Each row of a before or after table is a point. The points were changed in one or more steps. Then noise was added and the rows were shuffled. The steps act on columns, c1 being the first. Name the steps. A step turns or swaps two columns, mirrors them in a line or flattens them onto one, adds a multiple of one to another, or multiplies or shifts one. Angles are multiples of 10 degrees, from the lower column toward the higher: turns from -170 to 170, lines from 10 to 170 but not 90. Use the fewest steps. Two steps may share a column if one is a turn and the other turns, adds or multiplies; they go together, in the order done. Otherwise the lowest column goes first.

Before (12 x 3)
21 -50 -19
21 -2 17
-16 28 8
-44 -45 8
-44 22 31
-30 -25 -1
-51 46 -12
0 38 18
20 14 31
29 12 -23
-20 16 12
-6 -44 41
After (12 x 3)
-40 9 -38
1 -11 -42
24 -23 6
18 11 -9
-21 -5 -20
-4 60 10
-44 32 27
-52 -34 -27
21 20 50
-19 -14 -27
-30 14 20
16 12 -30
Steps: turn c2 and c3 by -130 degrees

Before (8 x 6)
30 -9 1 7 -16 -3
4 -48 -6 5 -23 -11
22 -9 -32 21 -16 3
16 -5 -16 3 -2 3
-25 4 10 13 -7 2
-11 -10 -17 -27 0 5
2 -14 4 -17 2 21
-5 3 -5 1 -22 14
After (8 x 6)
4 -14 -13 -12 2 21
61 -10 7 3 -16 -4
-22 -10 -32 1 0 5
-10 2 -2 5 -22 14
44 -9 1 39 -16 3
8 -48 2 8 -22 -11
-50 4 17 -3 -7 2
32 -4 -5 15 -1 4
Steps: multiply c1 by 2; turn c3 and c4 by -60 degrees

Before (12 x 11)
6 -21 16 11 -4 -14 -4 7 -5 -20 -7
-18 -9 0 12 15 -2 3 -5 4 -8 2
-9 -11 15 9 1 7 10 4 10 -23 -24
-6 -8 16 -11 -14 -7 14 -17 -5 0 -5
-8 1 1 -4 -13 -2 -14 -2 -13 7 4
2 4 -9 3 5 -10 -16 -11 2 12 -4
-10 -13 4 -1 13 5 9 11 27 -15 -3
-5 1 -4 -14 2 -14 -5 -7 -20 2 -6
-9 -2 -1 7 9 -9 1 8 -3 19 -2
-12 5 -10 3 -12 -25 -11 0 -6 8 -1
3 -1 12 12 -3 2 20 8 7 -23 -1
-14 -20 -22 -2 9 8 13 -9 5 8 -8
After (12 x 11)
-1 -29 21 6 9 -5 -14 -16 6 -5 -20
-15 -19 10 4 12 -4 -6 -1 -25 17 -7
-2 -17 -18 -17 -4 4 7 9 -3 18 -18
-3 -4 -8 2 -13 4 12 -7 11 -9 10
-8 -17 -8 -2 0 -11 -5 -5 -16 24 -59
8 -12 -17 4 -14 12 -14 -15 -4 3 -13
-6 -4 5 -19 -11 18 10 -10 11 -10 -3
10 6 9 -9 4 7 14 -6 3 -15 -10
-4 1 -7 -7 -3 -9 -15 8 -13 26 -2
-11 -8 0 -11 9 2 -5 -2 3 -18 -4
2 -2 -7 2 2 19 5 -9 19 -3 -15
-8 -22 3 -10 14 -7 -1 -17 -2 9 3
Steps: add 0.7 times c1 to c2; turn c1 and c8 by 50 degrees; turn c3 and c9 by -150 degrees; turn c4 and c6 by -140 degrees; turn c7 and c10 by 170 degrees; multiply c11 by 2.5

Before (9 x 14)
21 14 -10 -34 -28 -5 -13 1 -2 4 -11 28 -32 11
-17 24 -17 20 30 -5 11 -6 -39 18 -11 5 0 -40
-32 11 -16 26 -60 -25 -23 13 -28 9 25 35 -21 -30
30 13 -33 -11 3 -6 0 18 8 -28 0 1 -11 14
-44 -20 -30 13 -38 -5 -14 21 -8 20 7 22 -23 -55
42 14 -9 -32 6 -1 0 5 31 -8 34 12 -14 -2
16 30 -30 34 21 9 -7 -58 5 18 -45 -11 -1 -40
46 1 -13 -31 -7 -1 0 -6 11 -19 -6 13 28 10
28 -3 17 -29 13 -38 -23 -21 3 -52 -16 -17 -6 1
After (9 x 14)
-24 -26 -10 20 -27 -7 -23 -15 -40 -11 -10 -38 1 4
35 -1 -12 -31 7 -2 2 -12 11 35 -7 8 28 12
36 -11 -5 -8 -3 -7 -1 -9 10 19 0 11 -10 0
21 -14 1 -32 -4 -1 -2 -2 31 36 34 -1 -12 12
55 1 -2 -33 -19 -35 20 -5 4 9 -17 3 -3 -21
-19 -12 2 24 48 -28 42 -2 -28 -26 22 -25 -21 33
3 -13 -3 -32 23 -5 22 -6 -2 19 -11 10 -33 29
-33 21 -2 13 32 -5 25 -2 -10 -36 8 -56 -23 22
-12 -32 -41 36 -21 11 -2 -51 2 18 -43 -39 0 -11
Steps: turn c1 and c10 by 70 degrees; multiply c2 by -1; flatten c3 and c8 onto the line at 50 degrees; turn c5 and c7 by -160 degrees; swap c12 and c14

Before (9 x 24)
-35 14 25 -22 -31 -10 -11 7 -42 -18 -8 -19 -7 26 15 17 44 -27 -8 -6 -8 -16 0 28
-28 -8 52 15 -20 1 13 -23 -5 -29 -8 -41 -13 39 24 7 39 -20 -29 1 -19 14 -2 42
-5 -11 -4 30 7 -54 36 -7 8 -17 -3 18 -20 -15 28 10 -18 26 25 -7 12 -29 50 -8
-22 17 -7 -10 -10 -21 12 -22 -12 11 11 -16 29 1 -20 -21 -1 23 -34 18 -28 1 1 -3
-24 -18 1 40 38 -35 26 15 0 -27 9 6 -25 -42 9 22 7 32 21 0 1 -25 35 -21
-42 29 20 -16 -4 -15 12 -26 18 22 17 -20 9 0 5 -9 1 18 -2 30 -27 13 3 18
-29 -1 -16 -27 -42 -9 -5 15 -5 3 34 -1 5 -14 -9 -6 0 12 -23 42 -35 -5 26 -16
-21 -19 -32 7 18 -38 20 5 12 -22 20 -2 -13 -20 8 28 -39 30 21 -7 -13 -15 19 -22
-36 -27 47 12 -6 0 -2 13 -32 -40 6 -9 -47 23 20 -33 32 -24 13 -20 -2 -4 -4 13
After (9 x 24)
-5 -11 -3 31 7 31 35 -7 -1 -18 -3 19 -20 46 28 11 -22 26 25 -7 13 -30 50 -9
-36 14 25 -20 -31 24 -11 8 0 -18 -9 -19 -7 -13 14 15 9 -28 -8 -5 -7 -16 0 26
-21 -19 -32 6 19 16 20 5 1 -22 20 -2 -13 38 9 27 -59 30 20 -7 -13 -15 19 -22
-28 -1 -17 -27 -42 -3 -5 15 0 3 34 -1 6 17 -10 -6 -30 14 -23 41 -36 -5 26 -16
-22 17 -7 -10 -11 17 12 -22 0 11 13 -16 28 13 -20 -21 -24 23 -33 18 -27 1 0 -3
-35 -27 47 11 -6 14 -2 12 1 -40 6 -9 -47 -18 21 -32 -4 -23 13 -21 -3 -4 -4 14
-27 -8 53 15 -22 24 14 -22 -1 -28 -8 -41 -13 -32 25 9 12 -20 -29 1 -20 15 -2 42
-42 27 21 -16 -4 13 11 -26 1 23 18 -20 8 9 4 -9 -42 19 -2 29 -27 14 3 18
-24 -18 1 40 37 -1 26 16 -1 -28 9 7 -25 55 9 22 -17 31 21 1 1 -26 35 -20
Steps: add 1 times c1 to c17; turn c6 and c14 by -140 degrees; multiply c9 by 0

Before (14 x 64)
-14 -1 1 -13 5 17 4 3 -15 5 -4 0 3 3 0 4 -10 -6 1 -8 0 -2 7 6 -1 -4 3 3 -2 1 12 -12 7 9 -6 17 -12 -7 -10 1 -17 0 10 5 -4 -5 -1 -3 -7 6 -6 -5 -12 17 -15 1 -5 15 2 7 -3 -2 -29 0
0 4 -9 -10 -28 8 6 -18 4 0 -8 9 4 5 -1 13 -15 -6 9 6 4 -12 5 8 -4 3 -2 -2 10 17 10 -12 0 3 -7 1 3 -4 2 -12 -10 11 9 17 4 7 -3 -3 2 -1 -31 2 3 -7 -17 -6 -12 -56 -12 4 -6 -1 4 -7
6 3 -1 -14 7 2 -17 -6 35 6 11 10 -1 -3 19 6 -12 0 11 -1 11 -6 3 -5 -3 4 7 2 8 -5 -12 1 3 6 5 10 -5 1 7 -3 8 -20 7 -4 4 -18 -5 -2 -1 -2 8 4 -16 -1 1 4 3 -29 4 -6 -1 33 5 -4
-12 -9 -4 -13 7 -15 -4 5 -13 -17 0 8 0 -4 1 -4 -13 3 4 -5 17 -8 4 4 -6 11 3 0 11 9 -11 18 5 7 -6 -4 -13 -6 -4 -14 -14 -8 10 -12 -15 7 -5 -1 0 -6 1 -5 -10 -6 1 -13 14 7 -1 7 4 -1 3 0
-12 -8 -2 -13 -10 8 6 -2 -4 -6 1 11 -2 9 8 9 -13 -6 8 18 1 -5 4 -18 8 17 3 -1 -9 7 -7 18 5 10 23 -7 1 -2 -4 0 6 10 10 -9 10 4 2 0 -20 0 13 -13 -18 2 -13 0 -7 23 6 8 3 -6 -4 -4
-12 -8 4 0 10 16 7 -8 -6 4 -5 -2 -1 10 7 -20 -13 -11 14 -10 4 -5 1 -10 17 20 5 -6 -7 10 -5 -10 6 19 2 6 12 -1 -16 2 -14 -24 9 -1 10 -27 7 -13 2 -7 3 -3 -6 -6 -14 -3 -8 0 -2 1 2 2 1 -15
-12 0 3 1 9 -11 3 -4 -9 6 -7 10 0 2 9 14 -10 -11 13 1 14 0 -5 5 32 2 3 9 0 -2 -13 -6 -6 13 3 -9 -4 -9 -6 0 9 13 -8 -9 11 -10 -2 -9 -4 9 -9 4 -13 13 -5 4 -6 6 -21 -9 -3 2 -6 -13
3 1 21 -9 -5 12 -8 5 -10 6 -4 9 -2 10 0 -14 -7 4 12 -11 11 -21 -2 4 -6 -4 5 -5 5 5 -5 -12 4 5 -8 -6 -11 -1 6 2 -7 4 8 -5 8 5 16 4 -2 4 15 6 -18 6 6 3 2 15 10 7 -10 -2 -5 -5
-12 -7 2 -1 5 8 0 -14 -3 5 -7 -5 10 9 -2 2 60 4 -22 13 0 -9 -4 -18 -5 -1 -3 -6 10 -6 -9 4 6 5 -5 -4 -7 7 2 -2 0 9 0 -8 -3 -15 -8 3 4 9 16 2 -17 -8 -3 3 -4 17 7 7 -7 -4 -4 -4
-9 9 -4 -10 -11 -4 -1 -24 -14 -12 3 -6 -3 5 9 3 15 6 2 5 -1 -3 -1 2 -2 10 -19 -6 10 1 -3 -12 -14 2 4 -5 -14 5 -3 -6 -9 8 0 -14 7 5 -4 -4 -5 -1 7 -2 -6 -7 1 -21 -1 22 6 6 -7 9 2 0
18 -7 -7 2 -7 12 -11 -4 -16 -5 0 -2 -4 2 4 13 -13 -8 7 -11 9 -1 -1 -39 -8 12 -3 9 8 0 -9 -5 -7 2 11 -8 19 -5 -20 -9 -2 3 5 13 10 -3 -9 2 -8 0 13 -1 -16 -4 -17 -4 5 1 -27 6 -5 -2 1 -15
-12 -5 -5 1 -5 13 -6 2 -8 2 -1 10 4 -1 -3 8 -13 7 -13 -8 8 3 2 -1 -7 0 -6 -4 8 16 -11 -7 4 2 -7 -9 -8 6 6 -4 0 3 3 -10 -13 2 -8 3 -8 -4 12 -9 -3 6 21 1 -8 22 4 5 -1 -1 5 -9
-6 -6 -7 16 -12 14 5 -6 -12 -5 -3 -3 4 -10 -1 3 20 -12 1 -2 9 4 4 -4 -4 -1 2 -4 8 6 -8 4 -4 5 1 7 -4 -7 7 -6 10 5 0 -9 -14 3 10 -7 -9 -3 -4 -1 24 -7 -17 2 15 21 7 -13 -4 32 -13 -3
-2 3 -3 -12 10 6 -9 -3 -7 -15 11 5 -2 -22 -2 10 -15 -8 15 23 2 -2 1 7 6 -4 4 -2 5 1 9 -8 3 2 -2 -10 -10 -14 5 3 12 -10 12 -12 1 -5 14 -6 0 -4 14 -5 3 -5 -18 1 6 16 9 -3 -7 -6 -11 -2
After (14 x 64)
-12 -10 -3 -14 7 -16 -4 4 -13 -18 1 8 0 -4 2 -14 -15 1 4 -5 17 1 3 4 -6 11 3 0 12 10 -12 18 6 8 -6 -4 -12 -6 -4 -15 -14 -8 9 -13 -14 6 -5 -2 0 10 1 -6 -11 -7 10 -13 14 8 -1 7 4 4 4 0
18 -6 -7 3 -8 13 -11 -4 -15 -4 0 -2 -5 2 4 2 -12 -8 5 -11 10 -1 -1 -40 -9 12 -3 11 8 0 -9 -5 -8 2 11 -8 18 -5 -19 -10 -2 2 5 14 11 -3 -9 4 -8 0 13 -1 -16 -4 23 -4 5 1 -26 7 -6 -9 1 -14
0 4 -9 -9 -29 8 5 -19 4 0 -8 9 3 5 -1 16 -15 -6 9 6 5 -5 5 8 -4 3 -2 -2 11 16 10 -12 0 3 -6 1 4 -2 3 -12 -10 12 8 16 5 8 -4 -3 2 10 -31 2 3 -8 6 -6 -12 -56 -11 4 -6 -17 4 -7
3 1 21 -8 -6 12 -8 5 -9 6 -5 10 -2 9 0 -21 -6 3 11 -12 10 -14 -2 5 -5 -6 5 -6 5 5 -4 -11 4 4 -8 -6 -11 -1 7 2 -6 4 7 -4 8 6 15 3 -3 16 17 6 -18 6 17 2 2 14 8 7 -11 12 -6 -6
6 4 0 -15 8 3 -17 -6 35 6 11 11 -2 -3 20 30 -12 1 10 -1 10 -1 2 -4 -3 3 9 4 8 -4 -12 0 3 5 6 10 -5 1 7 -3 9 -19 6 -4 5 -19 -5 -2 -2 7 8 4 -16 -1 -16 4 2 -29 4 -5 -1 -4 4 -3
-7 -5 -6 16 -12 14 4 -7 -12 -6 -2 -2 4 -10 -1 -5 20 -12 1 -2 9 4 5 -5 -4 -1 2 -4 7 5 -9 5 -4 5 1 8 -4 -7 8 -7 9 5 -1 -9 -14 2 10 -8 -8 -2 -4 -1 25 -7 -47 3 15 22 6 -12 -3 -36 -13 -2
-2 4 -4 -13 9 7 -9 -2 -7 -16 11 5 -3 -21 -1 5 -16 -8 14 22 2 2 0 9 6 -4 3 -3 5 2 8 -9 4 2 -3 -9 -10 -13 6 3 11 -9 12 -11 1 -5 15 -5 1 3 14 -5 4 -5 9 0 6 15 8 -3 -6 -17 -11 -2
-13 -5 -6 1 -4 13 -5 1 -8 1 0 9 4 -1 -3 2 -13 7 -12 -8 9 4 2 -2 -7 -1 -6 -4 9 17 -12 -6 4 0 -7 -10 -8 6 5 -4 0 2 3 -10 -12 2 -8 3 -9 -1 11 -9 -3 6 -4 1 -8 21 3 4 -1 21 5 -8
-12 0 3 0 9 -12 2 -3 -9 7 -7 10 -1 1 8 7 -10 -11 13 1 14 -6 -4 5 31 2 4 8 0 -3 -13 -6 -6 13 3 -8 -3 -9 -6 1 8 13 -9 -9 10 -10 -2 -9 -5 -4 -8 3 -12 13 12 4 -5 6 -22 -9 -3 0 -6 -13
-11 -7 2 0 5 9 0 -13 -2 5 -7 -5 11 9 -3 0 59 4 -21 13 0 -12 -3 -17 -5 -2 -4 -6 11 -6 -9 4 5 6 -5 -4 -7 7 3 -2 0 8 0 -7 -4 -15 -7 3 4 4 16 1 -17 -8 22 3 -4 18 7 8 -7 4 -5 -4
-15 -1 1 -13 5 18 3 4 -16 5 -4 -1 4 3 0 -6 -10 -7 1 -8 0 -6 6 6 -1 -5 2 2 -2 1 11 -12 7 8 -6 17 -12 -6 -10 2 -17 1 10 5 -5 -6 0 -2 -6 0 -5 -6 -12 17 19 1 -5 15 2 7 -3 -10 -30 0
-12 -9 5 0 10 17 7 -9 -5 3 -4 -2 -1 10 6 -24 -14 -12 14 -9 3 4 1 -9 18 20 5 -6 -7 9 -4 -10 5 19 2 6 11 0 -15 2 -13 -22 9 -1 10 -27 6 -13 2 8 4 -3 -5 -6 9 -4 -8 0 0 0 2 -12 0 -15
-8 9 -5 -11 -10 -4 0 -24 -15 -12 2 -6 -3 5 8 -7 16 6 2 5 0 -1 -1 2 -2 10 -19 -6 10 2 -3 -12 -14 2 4 -5 -14 5 -3 -5 -9 9 1 -14 7 5 -4 -4 -4 4 7 -2 -6 -7 -3 -20 -1 21 5 6 -7 0 2 0
-11 -8 -2 -13 -10 8 6 -2 -4 -6 1 12 -1 8 7 5 -14 -6 7 18 1 -2 3 -19 8 17 2 0 -9 8 -8 18 5 9 22 -7 1 -2 -3 -1 6 11 10 -8 10 4 1 0 -20 4 13 -13 -18 1 28 -1 -8 23 7 7 3 -5 -5 -4
Steps: add 0.7 times c9 to c16; mirror c22 and c50 in the line at 150 degrees; add 1 times c53 to c62; turn c55 and c62 by 110 degrees

Before (11 x 64)
-18 -20 28 12 3 18 13 -10 16 -4 3 -12 -7 -11 13 -26 -10 -2 -14 15 17 -14 27 -6 -10 -4 4 4 13 21 9 -14 3 -13 -4 1 -43 -13 -21 -3 -14 3 -8 -8 5 0 30 21 25 19 -20 8 3 -17 23 0 3 -14 -2 -4 25 -24 3 18
-15 4 47 4 -27 -41 3 -35 -16 11 -21 10 -6 35 -45 -3 12 37 27 -24 5 27 -18 9 -18 3 24 -42 37 -19 -39 21 -8 -4 1 2 12 0 12 24 44 19 -7 12 13 -2 14 -29 -1 -26 4 -6 -12 7 9 18 35 19 0 22 -13 29 21 14
-7 -22 55 -24 -1 -9 -26 9 1 -2 -12 -14 -1 36 -28 -9 3 30 53 -28 6 26 -22 16 -34 10 18 -1 30 -30 -16 -10 0 6 -13 -10 4 -16 26 6 24 18 -24 11 -4 11 5 -7 -10 -19 -19 -36 -37 1 -14 24 28 24 -9 37 -2 17 16 20
13 -2 0 -1 10 16 15 -20 13 12 3 3 -13 2 17 -11 4 -9 -11 0 13 -19 16 -11 -6 -32 -11 -19 -13 -11 13 -16 16 -6 4 25 -23 -22 -18 0 -23 14 -3 -17 11 -31 25 32 18 11 -14 8 0 26 2 14 -2 -31 9 -21 19 -41 -2 -3
-19 -13 32 -18 -13 0 -25 0 -19 -11 1 -12 7 41 -41 -22 -25 11 6 -19 44 7 -13 0 -25 5 10 -17 19 -20 -10 19 -6 29 -13 -16 2 -34 21 -15 16 22 -8 5 -2 12 -11 -7 -17 -7 -17 -39 -9 -12 21 15 23 -4 1 23 9 15 23 27
14 -32 -2 6 34 -26 -37 8 -10 37 -36 3 -44 10 -41 15 10 -5 21 20 16 26 -4 10 -9 4 -26 19 -5 -33 -16 6 15 23 26 -14 -23 -13 16 -7 28 -24 33 30 -29 14 -10 -14 0 18 28 -37 -28 42 -31 -4 27 27 -34 9 -46 32 4 -25
3 2 36 -16 -1 1 -10 12 6 -4 -1 -3 -4 7 -16 -21 -18 -5 32 -6 12 -12 9 12 -35 21 23 -19 -1 4 36 5 -5 14 -10 -3 -28 -9 13 -4 1 15 -35 -7 21 4 -19 19 6 4 -14 -26 16 -4 27 -9 20 -4 10 8 10 -12 11 24
-18 -17 34 5 -2 -11 -15 10 3 -8 8 -17 -8 45 -29 -15 7 33 43 10 -7 6 -2 23 -28 1 26 -33 13 -33 -22 -4 -15 32 -22 -20 -14 -23 8 -14 26 7 -9 11 12 8 -4 -17 -11 -21 -7 -20 -5 -9 6 23 25 -7 4 19 -19 9 23 16
-8 2 -1 -1 10 18 15 -6 -20 -4 2 3 -7 26 -7 -19 -9 -20 38 -11 22 2 19 -7 -10 -12 7 -8 1 34 16 -5 -11 -19 -1 10 -41 -14 -21 -22 -3 13 -6 -21 -3 -22 14 16 24 7 -18 2 7 -15 10 7 -15 -16 -15 0 19 -36 -5 -8
22 -6 5 -1 13 19 37 -53 14 19 1 19 -14 -1 -11 -2 9 -8 -8 20 33 -3 18 16 9 -34 -12 0 -22 13 -29 -11 30 -15 5 22 -4 17 -32 -19 -11 -21 8 7 -4 -24 20 26 42 5 -9 0 7 24 -3 -12 -32 -7 -11 -3 -9 -30 -24 -2
-5 -14 2 2 6 21 10 -22 -2 24 -12 6 -23 -8 -4 -26 9 -22 -12 6 8 -10 18 24 26 -23 -12 -2 -8 9 -23 -19 42 -34 6 59 0 1 -10 -15 2 -2 -9 -8 -5 -19 12 30 -1 23 8 27 5 -2 5 -2 -27 -30 4 -7 -6 -30 -30 -1
After (11 x 64)
12 -33 2 6 34 45 -23 9 -9 40 21 2 -42 9 -43 15 30 -5 21 -37 17 27 -4 10 -11 2 -26 19 31 -32 -20 6 15 22 47 -15 -24 -13 15 -4 26 -26 33 31 -28 13 -9 -12 0 -4 29 -36 -30 41 -33 -5 25 28 -33 11 -17 -3 5 -28
-16 -15 34 7 -1 3 -9 9 4 -9 11 -18 -7 46 -28 -15 14 35 43 8 -8 6 -3 23 -27 -1 25 -32 28 -35 -21 -4 -16 36 -3 -20 -16 -24 10 -12 25 9 -8 12 11 8 -4 -18 -12 -9 -6 -19 -3 -7 5 23 28 -6 4 19 -29 -24 22 17
-4 -13 0 4 5 -24 13 -20 -4 25 6 8 -26 -9 -5 -24 -2 -21 -13 -10 9 -10 19 24 27 -22 -12 0 -17 8 -24 -18 41 -35 10 60 1 1 -10 -15 2 -2 -9 -8 -5 -18 11 30 0 11 7 29 6 -3 6 0 -26 -28 5 -6 0 32 -32 2
-9 -21 55 -23 0 6 -19 9 -1 -3 -27 -17 -1 35 -25 -9 18 29 53 -12 9 27 -22 17 -35 10 18 0 58 -29 -17 -10 -2 8 -6 -11 5 -17 27 8 25 20 -23 12 -4 15 6 -4 -11 -5 -21 -35 -36 3 -13 24 27 25 -7 37 -11 -27 15 22
21 -7 4 0 14 -33 35 -51 9 20 21 18 -13 -2 -11 -2 -16 -10 -5 2 32 -3 18 17 6 -34 -10 1 -59 13 -27 -10 31 -13 9 21 -4 15 -34 -17 -12 -21 9 9 -7 -23 20 26 42 4 -9 1 7 26 -2 -10 -36 -9 -10 -1 -4 18 -24 -2
-9 1 -3 0 11 -33 7 -5 -20 -4 -12 2 -5 28 -5 -16 -16 -21 40 1 22 2 20 -5 -10 -12 6 -7 -13 35 16 -5 -9 -18 -18 8 -40 -14 -21 -22 -2 14 -2 -20 -3 -23 14 15 25 1 -14 2 8 -14 10 7 -15 -15 -13 1 15 23 -4 -10
-14 4 48 5 -29 34 8 -34 -13 12 -23 10 -7 38 -46 -1 7 38 24 -21 2 28 -15 11 -17 5 24 -43 36 -18 -40 21 -7 -3 8 1 11 2 13 24 44 20 -6 11 15 -2 13 -28 -2 -31 4 -3 -10 8 9 19 36 19 -2 20 -10 -39 22 14
3 2 38 -17 -3 -7 -20 10 7 -1 -6 -6 -3 9 -14 -20 -6 -6 34 -2 13 -10 10 12 -35 21 23 -16 8 5 34 3 -5 16 -14 -3 -26 -11 13 -3 -2 13 -37 -8 18 3 -21 18 7 -4 -12 -24 15 -3 24 -9 20 -6 11 8 -1 7 11 23
-18 -23 25 11 3 -21 5 -10 18 -6 16 -8 -6 -11 17 -29 -18 0 -15 4 19 -15 27 -8 -9 -5 4 3 0 22 8 -14 2 -12 -18 2 -42 -14 -22 -3 -14 4 -7 -9 4 -1 28 22 24 11 -20 6 3 -16 24 1 3 -14 -2 -3 19 29 4 19
-21 -14 31 -16 -13 7 -35 -1 -19 -11 -17 -12 7 40 -38 -24 -6 12 7 1 45 7 -13 1 -27 5 8 -16 44 -20 -11 19 -7 29 -16 -17 3 -33 21 -14 18 24 -9 6 -2 13 -10 -7 -18 3 -18 -40 -11 -12 18 16 25 -3 3 23 -1 -14 23 27
10 -1 1 -1 9 -35 14 -20 12 13 0 4 -13 2 17 -13 -6 -7 -10 3 15 -21 15 -9 -3 -33 -11 -18 -30 -10 16 -15 13 -7 -10 28 -24 -22 -20 1 -25 15 -5 -19 12 -31 25 34 16 1 -13 9 3 26 2 15 -1 -30 8 -17 18 31 -2 -2
Steps: turn c50 and c62 by 120 degrees; turn c6 and c50 by 120 degrees; add -1 times c7 to c29; turn c7 and c17 by -40 degrees; swap c11 and c20; turn c35 and c61 by 40 degrees
